Each row is a point. Each copy is the shape, with its points in the same order, stretched, turned, moved and blurred by noise. Say if it was mirrored as well.
(in the rows, 128 means zero)

Shape (6 x 2):
[[153  93]
 [146 216]
 [120 121]
 [154  89]
 [ 79 112]
 [101 109]]
Copy 1 (6 x 2):
[[139 187]
 [133  41]
 [107 138]
 [138 189]
 [ 69 133]
 [ 89 146]]
Copy 1 is: mirrored
Copy 2 (6 x 2):
[[126  96]
 [ 40 174]
 [126 122]
 [121  91]
 [171 134]
 [153 127]]
Copy 2 is: mirrored

Shape (9 x 4):
[[163 130 134 163]
 [177 151 172  88]
 [146  95  56  80]
 [ 91 183 117 118]
 [148 132 128 118]
 [162 124 199 176]
 [146  79 113  70]
 [120 158 169 153]
 [137 160  87 105]]
Copy 1 (9 x 4):
[[174 108 118 128]
 [149 132 194 130]
 [121  45 147 113]
 [ 90 136 152 170]
 [135 114 152 124]
 [187 168 120 114]
 [116  69 169  91]
 [135 161 130 140]
 [130  90 147 165]]
Copy 1 is: mirrored
Copy 2 (9 x 4):
[[187 106 162 122]
 [114 111 206 110]
 [112 108 108  74]
 [109 182 109 150]
 [141 110 148 115]
 [198  84 165 176]
 [ 88  61 129  97]
 [166 140 144 167]
 [131 159 121 101]]
Copy 2 is: only turned
Copy 3 (9 x 4):
[[120 131 121 185]
 [ 22 172  76 149]
 [ 53  42 133 119]
 [146 189  67  90]
 [ 84 135 109 145]
 [120 193 148 206]
 [ 25  91 165 130]
 [146 210 106 150]
 [ 96 116  67 113]]
Copy 3 is: mirrored

Shape (12 x 8):
[[ 94 115 111 173 153 179  96 152]
 [144 186 105  80  98 121 147 119]
 [143 133  93  92 147 187  78 130]
 [112 141 176 139 141 120 112  75]
 [100 166 138 176 157 162 127 138]
 [160 117 193 133 156 117 145 113]
 [128 111 134 134  93 158 111 152]
 [118 118 162  73  80 198 166 170]
 [203 102 174  76  98  98 155 113]
 [123  72 111 128 156 163 149 116]
 [ 82  79 145 165 202 118 165 146]
 [160 163  91 176 117 156 153 119]]
Copy 1 (12 x 8):
[[175 113 137  84 151 168 159  75]
 [112  84 167 209 104 103 149 137]
 [172  72 161 187 140 190 191  61]
 [108 175 128 142 163 108 179 169]
 [140 141 174  91 175 133 139 116]
 [ 84 200 111 149 193 112 120 162]
 [119 102  87 147 130 120 161  73]
 [ 53 126 133 171  96  95 160  35]
 [ 52 154  66 228 142 101 124 153]
 [117 152 134  98 105 210 137 110]
 [147 229 146  44 132 167  88 166]
 [102  78 145 118 153 162 121 116]]
Copy 1 is: mirrored
Copy 2 (12 x 8):
[[118 129 134  97 118 154 223 211]
 [195 129 107 189  70 121  71 124]
 [145 163  80 157 109 131 154 215]
 [158 138 134  99 163 129  83 124]
 [143 119 160  95  92 140 161 194]
 [116 168 151  97 140  73  87 119]
 [137 158 154 159 134 134 162 150]
 [198 154 163 172 115  94 185 135]
 [134 198 127 174 135  69  41  63]
 [136 169 102  82 119 111 209 146]
 [111 115 136  38 129  64 204 141]
 [134 174 143 113  55 172 137 159]]
Copy 2 is: only turned

Shape (16 x 11):
[[144 171 146 235 110 110 145 119  50 100  55]
 [ 96 104 128 174  82 140  95 118  76  97 154]
 [ 90 155 112 122 114  95 158 179 159 113 134]
 [121 132 149  92 138 148 142 121 102 113 154]
 [107 143  98  86 123 159 113 109 158 106 144]
 [ 92 134 106 169 136 117 215 176 161 117 140]
 [ 89 128 149  99 157 210  99 157 150 116  77]
 [ 97  95 148  95 114 116 144 123 157  88 148]
 [136 111  58  77 149 131 156 159 139  93 113]
 [ 92 118  12 197 140 109 103 129 103 159 131]
 [128 145 139 117 153  94 136 121 167 230  73]
 [174 120 118 155 109  92 110 127 150  89 147]
 [142 115 147  91 157 108 105 131  82  95 159]
 [122 101 149  91 115 112 148 120 161  96 136]
 [161 123 135 131  97 137 101 142  48 196 111]
 [ 90 125  89  82 143 123 144 160 104 102 121]]
Copy 1 (16 x 11):
[[120  50 179  69  61 172 111  52  78  82 157]
 [ 56 129 144 147  82  99 129  93 116 138 175]
 [143  63 108 167  63 121 152 126 160  94  92]
 [136 146 149 172 112 147 164 139 138 131 149]
 [141 139 130 209 104 112 109 157 130 149 128]
 [181   8 109 156  69 130 188 122 141 140 104]
 [ 99 116 173 191 154 172 121 100 120 178 116]
 [144 144 130 165  95  94 163 127 146 143  84]
 [159  63 158 196 143  75 154 155 139 103 116]
 [ 91   9 110 161 106  68 117 160  75 140 149]
 [189  87 129  99 169 172 112 168 130 156  98]
 [149 125  94 140 113  76 112  79 118  93 119]
 [101 168 139 162 139 126 166 138 117  73 132]
 [158 148 134 156 101  92 159 117 147 134  92]
 [ 83 127 153 103 178 156 122 117 150 126 210]
 [110  77 156 189 106 117 164 158 143  97 116]]
Copy 1 is: mirrored
Copy 2 (16 x 11):
[[ 78 181  74  92  49 110 188  76  50 147 178]
 [ 84 168 105  95  80  87 119  94 126  49  93]
 [140 111 156  76 115 111  53 162  87 103 158]
 [119 156 143 119 148  99 130 164 150  99 136]
 [187 131 161 119 129 119 103 151 155  58 142]
 [106  88 167 101 127 116  71 140  58  94 193]
 [145 122 106 167  85 121 102 193 191  48 224]
 [147 131 143  80 161  59  80 155 146  80 153]
 [201 133 155 167 180 104  75 171  82  74 164]
 [149 131 161 167  69 117  82  82  59  99  97]
 [172  49 124 113 101  88 121 181 143 247 183]
 [156 137 111  93 166 113  85  84 123 108 144]
 [122 198 135 132 175  81  99 150 154 121 117]
 [160 123 131  83 173  66  91 157 146 104 162]
 [100 111  67 142  89 102 166 160 128 177  93]
 [155 162 159 141 134  86  79 183  90  83 135]]
Copy 2 is: mirrored
Copy 3 (16 x 11):
[[101 199  19 199 152 177  99 154 109  78 143]
 [136 159  78 145 123 142 180  62 135 102 157]
 [123 135 121 145 101 160 172 186 125 200 169]
 [167 176 145 125 147 120 134 145 171 165 130]
 [102 142 154 120 101  75 137 130 144 145 112]
 [141 205 132 128  84 209 175 222 104 156 176]
 [110 171 225 164 181  76 185  94 111 113 102]
 [190 157 162 144  98 120 158 135 137 203 137]
 [132 149 168  83 124 125 105 180  83 139 183]
 [ 27 191  98  81 121 212 132  86  82  62 194]
 [ 79 167 232 162 149 212  97 160 141 195  56]
 [132 128  43 119  94 126 125 137 107 142 117]
 [169 163  98 104 182 122 119 110 151 189 156]
 [188 147 165 140  99 124 130 151 137 197 125]
 [115 115 131 130 203 183 105  91 151  98 108]
 [141 157 151 109 151 134 128 146 112 153 204]]
Copy 3 is: only turned
Copy 4 (16 x 11):
[[200   9 129 114 141 100 122  88  19 159 170]
 [144  49  75  80 121 125  86 153 150 105 128]
 [ 98 107 123 160 144 203 203 165  94  95 153]
 [120 125 115 129 105 115 143 112 134  70  97]
 [ 94 157 117  91 154 170 137 136 145  73 126]
 [ 77  88 145 205 145 205 167 155  64 125  95]
 [154 135 238  52 120 174 139  93 141  55  85]
 [116 110 113 173 110 177 143 111 185  72 136]
 [163 167 135 169 180 164 165 156 122  81  86]
 [142 149  62  86 137 195 101 245  57 185 101]
 [120 188 187 153  31 144 169 144  86 154 210]
 [140 111 100 138 182 119 154  97 164 153 151]
 [178 133  74 110 114  99 160 105 160  95  86]
 [127 125 126 182 120 159 147  97 180  80 150]
 [180 121 147  94  68  30 134 179 108 105 162]
 [164 133 106 137 131 177 169 173 106  60  97]]
Copy 4 is: mirrored
